Rows are points. Examples show where two turns around zero, p and q, send a point. Write where each new point lands after one turn and then the other. Backwards means that the second turn is done in reverse. Each puzzle has new turns, and all numbers are rounded.

Turn p:
[ 5.9 -2.1] => [-2.2 -5.9]
[2.1 2.0] => [ 2.0 -2.1]
[-4.0  0.4] => [0.5 4.0]
[-3.9 -0.3] => [-0.2  3.9]
Turn q:
[ 1.4 -5.0] => [ 5.2 -0.6]
[-1.6 -3.7] => [ 2.8 -2.9]
[1.8 6.4] => [-5.2  4.1]
[1.2 1.2] => [-0.6  1.6]
[-2.7  1.1] => [-2.1 -2.1]
Where do these land?
p, then q: [4.1 0.4] => [ 3.9 -1.3]
q, then p: [ 1.3 -1.2] => [ 0.7 -1.6]
p, then q backwards: [-7.0 -1.6] => [5.9 4.0]
p, then q: [1.5 2.4] => [2.3 1.6]

Turn p:
[-2.8  0.5  5.0] => [-5.4 -2.0  0.1]
[-2.0  1.9 -0.6] => [-1.5  2.3 -0.3]
[3.1 0.9 2.5] => [ 0.1 -2.0  3.5]
[ 1.7 -3.4 -6.9] => [ 6.9  1.7 -3.4]
Turn q:
[ 0.5 -1.4 -2.6] => [ 3.0 -0.2 -0.3]
[-5.6  1.1  3.8] => [-5.3 -2.4 -3.6]
[ 5.3  3.5 -3.1] => [2.6 6.1 2.5]
[-0.2 -3.3  1.9] => [-0.3 -3.5  1.5]
Where do these land?
q, then p: [-5.2 -0.9  1.2] => [ 2.3  1.0 -4.8]
q, then p: [ 0.8  3.5 -1.9] => [-0.4  3.2  2.5]
p, then q: [-2.6 -0.1  1.6] => [ 0.5 -0.9 -2.9]
p, then q: [8.5 1.5 0.6] => [-3.7 -2.1  7.5]
p, then q backwards: [-1.5 -4.0 -1.5] => [-3.8 -0.6 -2.5]

Turn p:
[-3.0  6.6  2.0 -1.5] => [-3.1  0.9  5.9 -3.7]
[ 6.3 -1.5 -4.8 -2.4] => [ 1.1  5.8 -6.0  0.3]
[ 2.0 -0.2  2.7  2.4] => [ 3.7 -1.2  0.4 -1.3]
[-0.8  1.0  0.9  4.6] => [ 3.0 -0.9  3.4  1.5]
[-0.3 -4.0 -3.6 -3.2] => [-3.0  0.5 -4.8  2.6]
[-4.2 -1.9  2.9  0.1] => [-1.6 -5.0  1.2  0.5]
Turn q:
[ 0.9 -2.3 -1.2  4.0] => [0.6 0.3 1.3 4.6]
[-1.7  3.3  5.3 -1.1] => [ 0.3 -4.6  1.6 -4.4]
[ 3.2  0.9  0.8 -4.2] => [ 2.2  2.7 -0.1 -4.1]
[ 2.0 -2.7 -5.3 -0.3] => [-0.3  5.2 -1.9  3.0]
[-6.8 -1.2  4.6  2.6] => [-0.6 -8.4 -1.6  1.4]
[ 2.4  1.9 -4.2 -1.0] => [-2.1  4.8  0.8 -0.5]
Where do these land?
q, then p: [ 0.8  3.3 -3.2 -0.4] => [-2.8 -0.9  3.4 -1.3]
p, then q: [ 1.8 -5.6  4.3  0.9] => [ 2.9  5.2 -2.5  3.5]
q, then p backwards: [ 2.8  1.5 -1.7  2.0] => [-1.1  3.2 -2.0  1.2]
p, then q: [-5.6  0.3 -4.1  3.8] => [ 0.6 -5.9  3.8  3.6]
q, then p: [ 3.5 -3.3  2.9 -4.4] => [ 1.2  5.4 -3.4 -3.0]
p, then q: [-3.3  3.9  1.8 -1.8] => [ 1.1 -4.2 -2.6 -2.7]
